Each row of a before or after table is a point. The points were changed in one or more steps. Then noise was added and the rows were shuffled. The steps act on columns, c1 being the first. What was done? A step turns or swaps two columns, mirrors them in a line or flattens them onto one, adds a multiple of one to another, or multiplies or shifts one. Angles are multiples of 10 degrees, from the lower column toward the higher: turns from -170 to 170, lines from 10 to 170 but not 90. Use the fewest steps. Two steps may share a column if one is a turn and the other turns, adds or multiplies; they go together, in the order done. Otherwise the lowest column goes first.
In the rows, 128 means zero.

Before, 12 rows:
124 107

110 83

229 149

178 97

106 74

144 118

132 36

161 152

83 105

124 157

215 117

135 119
After:
159 119

113 138

105 125

157 224

82 105

102 94

90 172

34 131

118 211

80 100

155 160

122 138
Steps: swap c1 and c2

Before, 10 rows:
177 208 118 110

214 114 115 53

125 81 62 165

127 142 53 158

96 142 147 132

190 180 86 89

129 82 145 98

155 94 76 60

110 183 89 81

105 97 127 138
After, 10 rows:
156 145 58 158

51 102 86 55

152 142 159 130

84 205 102 98

149 98 136 145

122 76 144 107

123 82 71 67

158 175 96 72

85 171 65 80

154 88 68 172
Steps: mirror c1 and c3 in the line at 100 degrees; turn c2 and c4 by -10 degrees

Before:
101 114 142 190 74 97 87 81

154 184 77 157 129 98 151 90

123 101 154 124 165 144 92 132

143 120 140 110 150 164 133 136

70 126 176 171 100 122 31 109

133 179 121 136 135 107 134 129

83 146 140 178 75 100 121 117

123 153 131 205 127 107 112 120

101 101 123 119 176 154 105 121

134 157 128 124 126 116 110 103

145 154 129 140 128 53 143 118

81 89 126 91 191 168 89 151

136 106 100 109 150 147 90 165
After:
127 154 124 193 127 91 108 79

122 155 140 130 129 12 144 113

86 122 66 141 101 121 37 92

95 100 124 144 162 152 90 135

158 106 134 138 155 165 91 171

113 117 97 130 71 80 81 53

132 182 132 142 138 95 132 126

130 101 106 140 174 168 99 126

177 185 153 132 127 80 151 84

115 124 141 125 150 184 129 141

133 159 136 114 121 113 102 105

136 88 84 138 192 192 88 167

119 146 80 139 78 83 115 99
Steps: turn c1 and c3 by 90 degrees; turn c4 and c8 by -30 degrees; add 0.5 times c5 to c4; multiply c6 by 1.6

Before (14 x 11):
171 114 150 163 158 81 77 136 140 111 171

96 188 172 160 123 58 146 69 219 117 100

204 170 153 161 111 102 63 124 121 119 150

165 146 101 133 105 159 167 45 118 158 160

146 95 176 105 159 96 127 110 162 68 187

135 95 190 166 98 113 172 108 92 133 192

135 186 190 150 99 157 135 120 113 159 138

164 124 104 176 162 137 33 127 108 143 181

180 105 183 96 60 160 120 131 123 116 159

178 96 146 139 129 162 115 121 92 104 113

182 177 210 164 111 134 81 115 116 74 197

166 112 199 130 152 82 30 99 55 144 105

128 128 191 178 58 103 7 132 109 112 119

105 123 149 94 90 67 119 126 131 73 115
After:
136 94 190 176 97 148 172 146 58 132 191

182 177 210 184 111 123 82 141 81 73 196

165 124 103 201 162 118 34 130 63 142 181

95 189 171 228 124 208 146 174 176 118 102

105 122 149 71 89 189 119 119 164 73 115

145 96 175 105 158 162 127 140 181 68 187

205 169 152 182 111 154 64 128 89 119 150

171 114 150 194 157 173 76 112 103 110 171

135 186 190 159 98 101 134 141 92 159 138

166 146 101 131 104 112 166 217 114 158 160

178 97 146 130 129 96 114 140 86 103 113

127 127 191 204 59 152 8 121 61 112 119

166 113 200 95 153 179 31 148 64 143 105

181 105 183 70 61 96 120 130 155 115 159
Steps: multiply c4 by 2; turn c4 and c9 by -30 degrees; turn c6 and c8 by 170 degrees

Before, 8 rows:
116 146 179 93 158 57 123 130 37 140 170 93 129 80

146 170 169 161 70 157 110 58 171 94 145 103 56 132

156 225 100 183 91 150 86 158 30 179 100 142 142 62

81 156 111 131 163 98 154 159 87 132 100 163 127 94

145 132 139 130 151 181 144 114 145 106 158 112 131 175

108 136 150 96 176 101 106 193 99 81 159 107 161 103

173 156 107 167 61 156 152 127 102 62 117 112 75 133

128 106 155 179 115 184 97 108 148 131 139 208 164 143
After:
144 135 135 129 166 165 139 114 143 106 157 142 162 175

158 209 64 186 77 130 85 159 29 181 101 97 152 63

130 115 161 177 3 147 96 107 149 132 138 156 190 144

111 141 145 94 194 87 105 193 95 83 161 154 134 101

144 183 153 157 115 191 113 59 175 94 145 69 92 129

81 149 103 131 108 107 152 161 83 130 97 178 110 94

117 162 171 92 203 78 123 130 37 142 170 137 85 75

175 148 98 169 97 185 157 128 100 65 117 64 106 134
Steps: turn c2 and c3 by -20 degrees; turn c5 and c12 by 60 degrees; multiply c5 by 1.6; turn c6 and c13 by 40 degrees

Before:
97 34 183 150 137 105 157 131 148 143 142 151 111 158 70 40 85 193

54 152 114 223 149 180 119 129 127 107 146 160 190 155 104 157 208 166

140 158 83 85 161 118 46 68 167 111 82 179 85 175 72 158 184 203

163 166 41 98 94 116 177 103 96 158 67 181 91 237 97 103 160 111

137 134 81 118 125 153 159 109 147 100 168 157 143 80 146 166 99 121

153 117 52 72 54 146 141 102 110 139 59 162 69 119 149 188 155 80

140 128 135 187 134 136 161 182 142 64 135 214 108 145 106 48 174 145

98 160 95 165 215 115 109 107 123 157 134 107 41 47 129 168 206 145

150 111 111 106 140 151 179 148 101 96 177 150 193 249 160 97 137 99
After, 9 rows:
163 165 140 97 222 114 128 97 171 171 65 143 88 239 121 101 105 111

140 159 177 86 150 119 129 71 145 130 81 130 89 175 234 156 68 203

139 127 130 187 118 136 127 82 136 99 137 116 110 144 169 48 183 143

54 150 153 222 129 182 128 48 148 119 145 128 188 155 151 156 129 164

97 35 110 150 75 106 130 172 157 151 139 135 113 159 210 40 133 193

98 160 217 165 115 113 130 50 130 148 135 135 41 46 118 168 108 146

150 113 146 105 136 152 129 119 121 107 176 120 191 252 64 99 150 101

156 116 102 73 231 146 127 102 125 150 61 135 68 121 87 189 101 82

137 136 149 118 169 153 127 158 104 113 168 123 145 78 133 164 112 121
Steps: turn c3 and c5 by -120 degrees; multiply c7 by 0; turn c8 and c17 by 90 degrees; turn c9 and c15 by 130 degrees; multiply c15 by 1.6; flatten c10 and c12 onto the line at 20 degrees

Before (10 x 24):
142 120 158 116 150 135 168 106 96 169 162 133 96 111 130 125 100 101
 110 134 130 138 126 97

88 138 128 169 109 119 119 123 121 116 40 158 174 151 114 151 110 163
 160 111 151 149 120 147

55 145 119 139 87 121 175 100 124 121 71 148 152 153 124 137 131 146 122
 112 125 139 123 200

130 138 162 140 155 125 144 118 77 106 159 147 105 106 155 150 120 89
 116 136 101 146 143 140

93 139 113 164 83 132 122 110 129 124 85 178 151 156 112 121 125 146 160
 121 164 168 109 205

117 95 144 104 132 140 138 150 100 125 182 129 120 106 171 125 115 78
 121 126 119 145 140 90

138 152 109 101 149 147 143 125 91 134 151 121 120 106 126 123 140 81
 109 140 133 129 146 106

153 90 145 115 151 146 133 117 92 149 141 125 108 112 142 109 150 104
 123 114 105 122 154 120

99 126 150 149 120 103 88 52 117 118 127 149 135 146 144 140 119 151 130
 165 144 115 140 116

128 134 191 132 93 123 99 85 127 119 118 151 133 99 130 133 109 147 130
 159 157 118 182 114
After (10 x 24):
173 146 120 129 85 122 183 99 122 123 71 147 150 152 122 137 132 145 118
 143 123 130 121 201

136 94 146 82 132 140 132 150 110 126 181 128 117 112 171 122 115 76 145
 132 118 130 139 88

107 127 153 160 119 104 166 51 120 117 126 151 133 147 144 143 119 150
 110 91 144 122 140 114

141 153 109 56 148 143 114 125 100 134 153 119 121 107 128 124 141 80
 146 115 132 129 145 111

127 136 128 246 111 119 168 128 124 115 39 156 172 153 114 149 111 164
 106 144 151 139 120 147

150 119 163 73 152 133 102 106 107 167 163 135 95 108 128 125 98 104 129
 124 134 132 126 96

123 91 149 101 148 148 102 115 104 145 146 123 109 114 143 107 148 104
 137 142 107 126 152 119

109 132 195 137 94 123 138 88 131 120 116 148 134 99 129 129 107 148 125
 93 155 124 182 111

138 140 162 117 154 122 122 115 91 105 160 149 105 103 158 151 116 88
 112 122 103 135 140 144

133 137 114 241 81 135 162 111 125 124 84 177 151 156 113 119 124 145
 113 137 164 145 113 209
Steps: turn c1 and c7 by -110 degrees; multiply c1 by 0.7; turn c4 and c19 by -60 degrees; multiply c4 by 2.5; multiply c9 by 0.7; multiply c20 by -1; multiply c22 by 0.4
